Every row gives one point. Examples show where two turns around zero, p and q, send a point. Write where each new point lands after one turn and then the other. Backwards means that the second turn is done in reverse. Each puzzle has new turns, and all numbers are rounded.
In the rows, zero is written as 128.

Turn p:
[76 99] => [ 77 159]
[186 130] => [158  79]
[107 119] => [110 142]
[142 164] => [166 134]
Turn q:
[177 179] => [156 193]
[127 141] => [122 140]
[ 73 130] => [ 76 111]
[130 114] => [135 116]
[133  76] => [151  81]
Where do these land?
p, then q: [133  97] => [112 101]
q, then p backwards: [148 189] => [ 71 157]
q, then p: [103  97] => [ 89 120]

Turn p:
[120  95 131  78] => [108  72 132 118]
[ 80 122 128  69] => [ 65  90 148 123]
[166 138  77 188] => [174 184  98  89]
[115 119 146 147] => [125 132 111 153]
[159 166 158 157] => [168 161 152 159]
Turn q:
[ 97 132 120 162] => [106 106 146 158]
[128 143 146  74] => [120 176 126  94]
[178  32 156 162] => [236  93 155 132]
[ 99 172 128 183] => [ 88 117 123 192]
[130 108 124  86] => [135 138 137  84]
[124 142 103 139] => [108 109 115 132]
[139 166 118  92] => [103 155  95 105]
Where do these land?
p, then q backwards: [ 91  80 147 153] => [152 177 103 160]
p, then q backwards: [ 94 136 135 200] => [152 194 168 127]
q, then p backwards: [160 140  98 119] => [126  89 106 138]
q, then p: [113 121 117 120] => [116 113 130 138]
p, then q: [ 93 147 140  90] => [121 141 178 149]
q, then p: [217 144 132  86] => [146 137 170  40]

Turn p:
[116 151 108 117 127 143] => [134 163 123 132 140 129]
[128 147 121 100 118 108] => [111 141 134 112 158 122]
[191 147 118 149 163 163] => [196 121 103 118 120  85]
[117  73 123 133 155 114] => [112  93  91 127 109 158]
[151 138 124 163 150 117] => [137 111 109 142 119  90]
[103 142 154  82  31 124] => [ 88 165 219  96 139 153]
[113 105 120 156 137 128] => [119 120 110 146  99 135]
[105 122 156 124 142 126] => [126 110 135 151 140 151]
Turn q:
[122 102 190 102 138 161] => [ 66 132 174 125 137 146]
[103 107 123  96 108 128] => [110 111 127  87 137 117]
[188 188  97 148 133 106] => [212 159 124 156 134 144]
[137  95 135 124 149 124] => [113  98 134 142 139 142]
[ 89 133 125 140 129 118] => [117 127 114 130 117  91]
[103 124 123 116 128 105] => [127 111 127 117 134  98]
[165 174  84 161 137 164] => [166 180  83 153 129 161]
[117 100 147 136 101 119] => [113 105 141 112  97 126]
Where do these land?
q, then p: [158 136 103 105  95 130] => [165 133 127  91 148 132]
q, then p: [ 42 187 125 142 117 152] => [ 56 166 127 139 183  82]
p, then q backwards: [164 150 159 140 149 122] => [122 129 119 116 142  74]
p, then q: [124  73 132 148 118 108] => [ 98 113 112  82 106 129]
p, then q backwards: [126 139 128 111 144 109] => [121 123 116 109 148 133]
p, then q: [124 125 101 149 148 132] => [155 128 101 120 118 126]
q, then p: [158  87 148 100 124 144] => [160 123 136 139 124 180]

Turn p:
[175 145 130 149 107 114 141  98  54] => [128 135 154 112 146  89 117 111  45]
[118 108  90  79 164  96 161 127 112] => [115 136  86  75  81 118  99 123 132]
[152  90 179 132 160 165 103  53 153] => [ 86  52 159 124 148 187 136  91 121]
[126  76 134 101 117 143 190 122 149] => [141 113 154 122  55 155 103 113 139]
[117 166 154 116  41 155 114 136 160] => [163 157 184 180 165 124 103 115 171]
[111 111 158 100 129 118 108 137 142] => [102 114 124 146 128 136 100 143 156]
[120 192 138 126 163 127 146 139 110] => [108 153 147  85 144  94 156 154 140]
[124 147 138 166 118  90 158 116  67] => [119 130 142 128 117  56 141 126  79]
[126 130 100 178 106  86  75 158 134] => [161 125  72 177 164 103 143 148 115]
[ 89 101 137  88 171 204 116 126 138] => [ 68 150 132 123 107 201 143 112 166]
[115 144 113 145 138 142 100 107 157] => [132 119 114 130 158 140 159 107 152]
[162 126  63 155 123  97 124 216 160] => [212 153  67 134 123 135 138 193 121]
Turn q:
[150 103 127 156 113  69 144 102 121] => [154 126  81 127 106  92 102  93 119]
[145 130 173 129 127 143 135 128  95] => [129 147 157 159 134 120 105 124  99]
[ 88 120  76 109 170 181 200 138 170] => [ 78  56 150  80 105 157 186 141  97]
[100 159 148 105 144  93 110 124 112] => [136 129 160 126 151  93 123 113 169]
[101 159 114 153  91 126  99 119  78] => [ 98 185 128 147 104 106 129 124 169]
[184 152  88 108 133 146 144 175 152] => [156 144 118  97 147 142 187 164  87]
[107  77 141 113 106  83  93 129  89] => [172 138 140 135  85 124  78 115 171]
[121 141 127  70 131 209 177 115 225] => [101  60 146 130 171 215 202 111  93]
[160 128 117 164 150 137  82 103 110] => [107 170  99 107 149 130  83 142 125]
[123 111 170 174 114  93  95 147 129] => [149 125 100 174 128 101  85 153 152]
Where do these land?
q, then p: [107 182 130 104 108  93 155 140 170] => [153  75 135  92  72 118 139 127 123]
p, then q: [149  91 141 142 118  60  59  87 162] => [126 114  88  62  89 151  55 159 130]
q, then p: [165  98  81 133 110 103 110 176 109] => [184 173 138 110 152 129  89 152 115]
q, then p: [192 173 130  69 171 134 135  93 102] => [ 52 120 156  52 152 111 113 130 121]
q, then p: [124 109 122 141 158 119 181 179  90] => [126 136 134 165 113  89  70 160  99]
p, then q: [151 142 138 164 132 180  93  83 146] => [ 84  95 158 118 133 133  93 114  74]
p, then q: [133  71 145 152 154 182  85 122 142] => [ 57 117 140 141  86 161 121 151  97]
p, then q: [109 128  98 116 134 180 116 168 107] => [ 81 148 139 138 147 119 183 135 126]
p, then q: [126 158 163 103  94 149 160 145  91] => [137 137 150 179 170  94 121 128 155]
q, then p backwards: [ 99 117 149 139 145  71 142 138 150] => [120 128 140 139 117  67 136 106 161]
p, then q: [ 99 123  68 111 103 124 195 115 161] => [160 156  78 141 156 160 160  66 119]
p, then q: [ 81 146 171 161 109 139 105  90 104] => [ 92  78 116 144 121  79  93 105 138]

Turn p:
[109 140 160 142 127 147 155 127 140 113 132] => [126 128 110 106 147 149 140 139 150 112 153]
[108 150 128 131 157  98 153 143 149 102 153] => [120 133 106 159 121 127 143 160 131  86 154]
[136 144 143  97 120 157  99  92 158 117 111] => [132 167 128  89  90 144 114 126 153 141 117]
[111 114 159 129 145 106 100 128 145 109 128] => [146 145 139 131 122 123  94 131 140 100 156]
[163 127 109  98 136 139  84 160 122 151 139] => [109 134 154 134  98 129 104 132  79 164 125]
[154 104  98 134  95 109 140 123 115 135 160] => [156  95 151 150 120 117 163 128 116 149 116]
[115  91 120 145 112 119 133 125 104  98 105] => [171 115 122 123 153 121 124 105 118 105 110]
[144 131 147 158 148 124 114 107  94 110 129] => [134 123 116 136 123 127 125  74 132 123 156]
[ 99 154 109 121 107 126 137 163 142 161 110] => [ 88 125 145 132 152 142 125 161 126 119  91]
[132 125 111  99 107 122 149 140 114 161 117] => [117 138 146 132 152 115 148 141 113 151  97]
[102 109 116 148 130 143 138 116  91 140 120] => [122 100 120 108 155 101 132 102 125 121 117]
[164 146 136 134 152 146 135 113 161 138 134] => [116 133 100 135 103 142 124 138 151 165 146]
Turn q:
[115 126 101 107 136 105 138 125 128  92 125] => [135 139 137 162 109 130 112 116 114  97 125]
[106 116 105 105 170 123 136 130 143 121 130] => [121 152 125 162 132 100 107 139 130 102 122]
[111 113 113 103 122 118 141 148 124 107 135] => [132 125 138 150 114 124 127 142 105  98 140]
[104 112 104 128 123 116 141 176 114 133 139] => [125 128 122 146 109 104 160 151  94 112 137]
[126 161 150 167 108 118 163 120 131 141  87] => [131 141 117 116 145 173 181 109 147 127 105]
[135 142 148 140  84 124 128 107 148 165 101] => [101 109 111  96 132 165 152 116 162 128 131]
[159 123 103 145 128 154  81 124 128 132 148] => [119 110 110 124 113 116  96 126 119 183 130]
[113 151 162 110 135 124 146 147 151 107 103] => [148 149 152 146 135 154 144 150 160 109 134]
[166 112 151 140 130 159 101 103 104 146 115] => [150 101 108  83 146 126 104 126 140 158 114]
[140 141 135 123 136 173 109 102 104 139 152] => [125 139 135  85 138 125  91 137 116 159 120]
[ 95 110 125 151 115 104 119 136 129 123 141] => [109 106 148 143 113 109 154 122 120 123 114]
[125 152 140  96 156  93 141 138 127 120 128] => [150 166 144 137 120 117 131 118 146 100 149]
[167 106 128 150 121 152 120 107 133 138 161] => [116 100 120 115 159 122 107 112 111 167 140]
Where do these land?
q, then p backwards: [118  89  86 128 120 144 126 145 125 112 119] => [132 122  80 139 151 120 130 161 139 119 135]
p, then q backwards: [142 132 123 143 120 117 189  82 111 139 180] => [135 114 156 173 120  82 122 182 147 160 119]
p, then q backwards: [107 143 124 131 122 141 113 144 140 154 140] => [102 121 134 118 106 146 114 116 141 133 142]
p, then q: [109 140 104 144 116 117 113 101 127  90 127] => [138 100 130 149 129 173 110 114 124 120 122]
p, then q backwards: [171 111 145 123 139 106 130 143 116  31 126] => [179 149  96 103 130 102 177 162  90  87 101]
q, then p: [147 148 139  91 146 152 120 147 115 145 121] => [107 139 147 145  97 148 134 150  99 140 130]
q, then p backwards: [117 137 119 148 131 102 127 149 142 132 110] => [142 151 115 127 128 108 148 105 128 123 138]
p, then q backwards: [106 104 128 150 146 154 123 144 126 143 127] => [144  92 130 115 120 148 120 110 126 143 143]
q, then p: [125 133 147 107 143  74 129 118 119 101 128] => [163 143 126 135 105 153 142 112 163 130 150]
p, then q: [131 140 114 137 133 111 115  84 107 137 109] => [106 120 125 134 130 151 126  93 156 114 108]
p, then q: [167 119 126 126 122 141 112 125 131 146 151] => [109 109 119  89 138 120 144 131 128 127 142]
q, then p: [128 135 142 127 108 144 132 145 118 155 119] => [122 137 124 121 135 124 144 157 101 135 123]
p, then q: [113 134 145 126 138 142 152 129 169 156 116] => [109 148 120 157 115 109 137 163 145 133 143]
q, then p: [112 127 150 113 108 146 112 135 145 150 119] => [131 131 135 114 136 134 117 173 112 119 133]
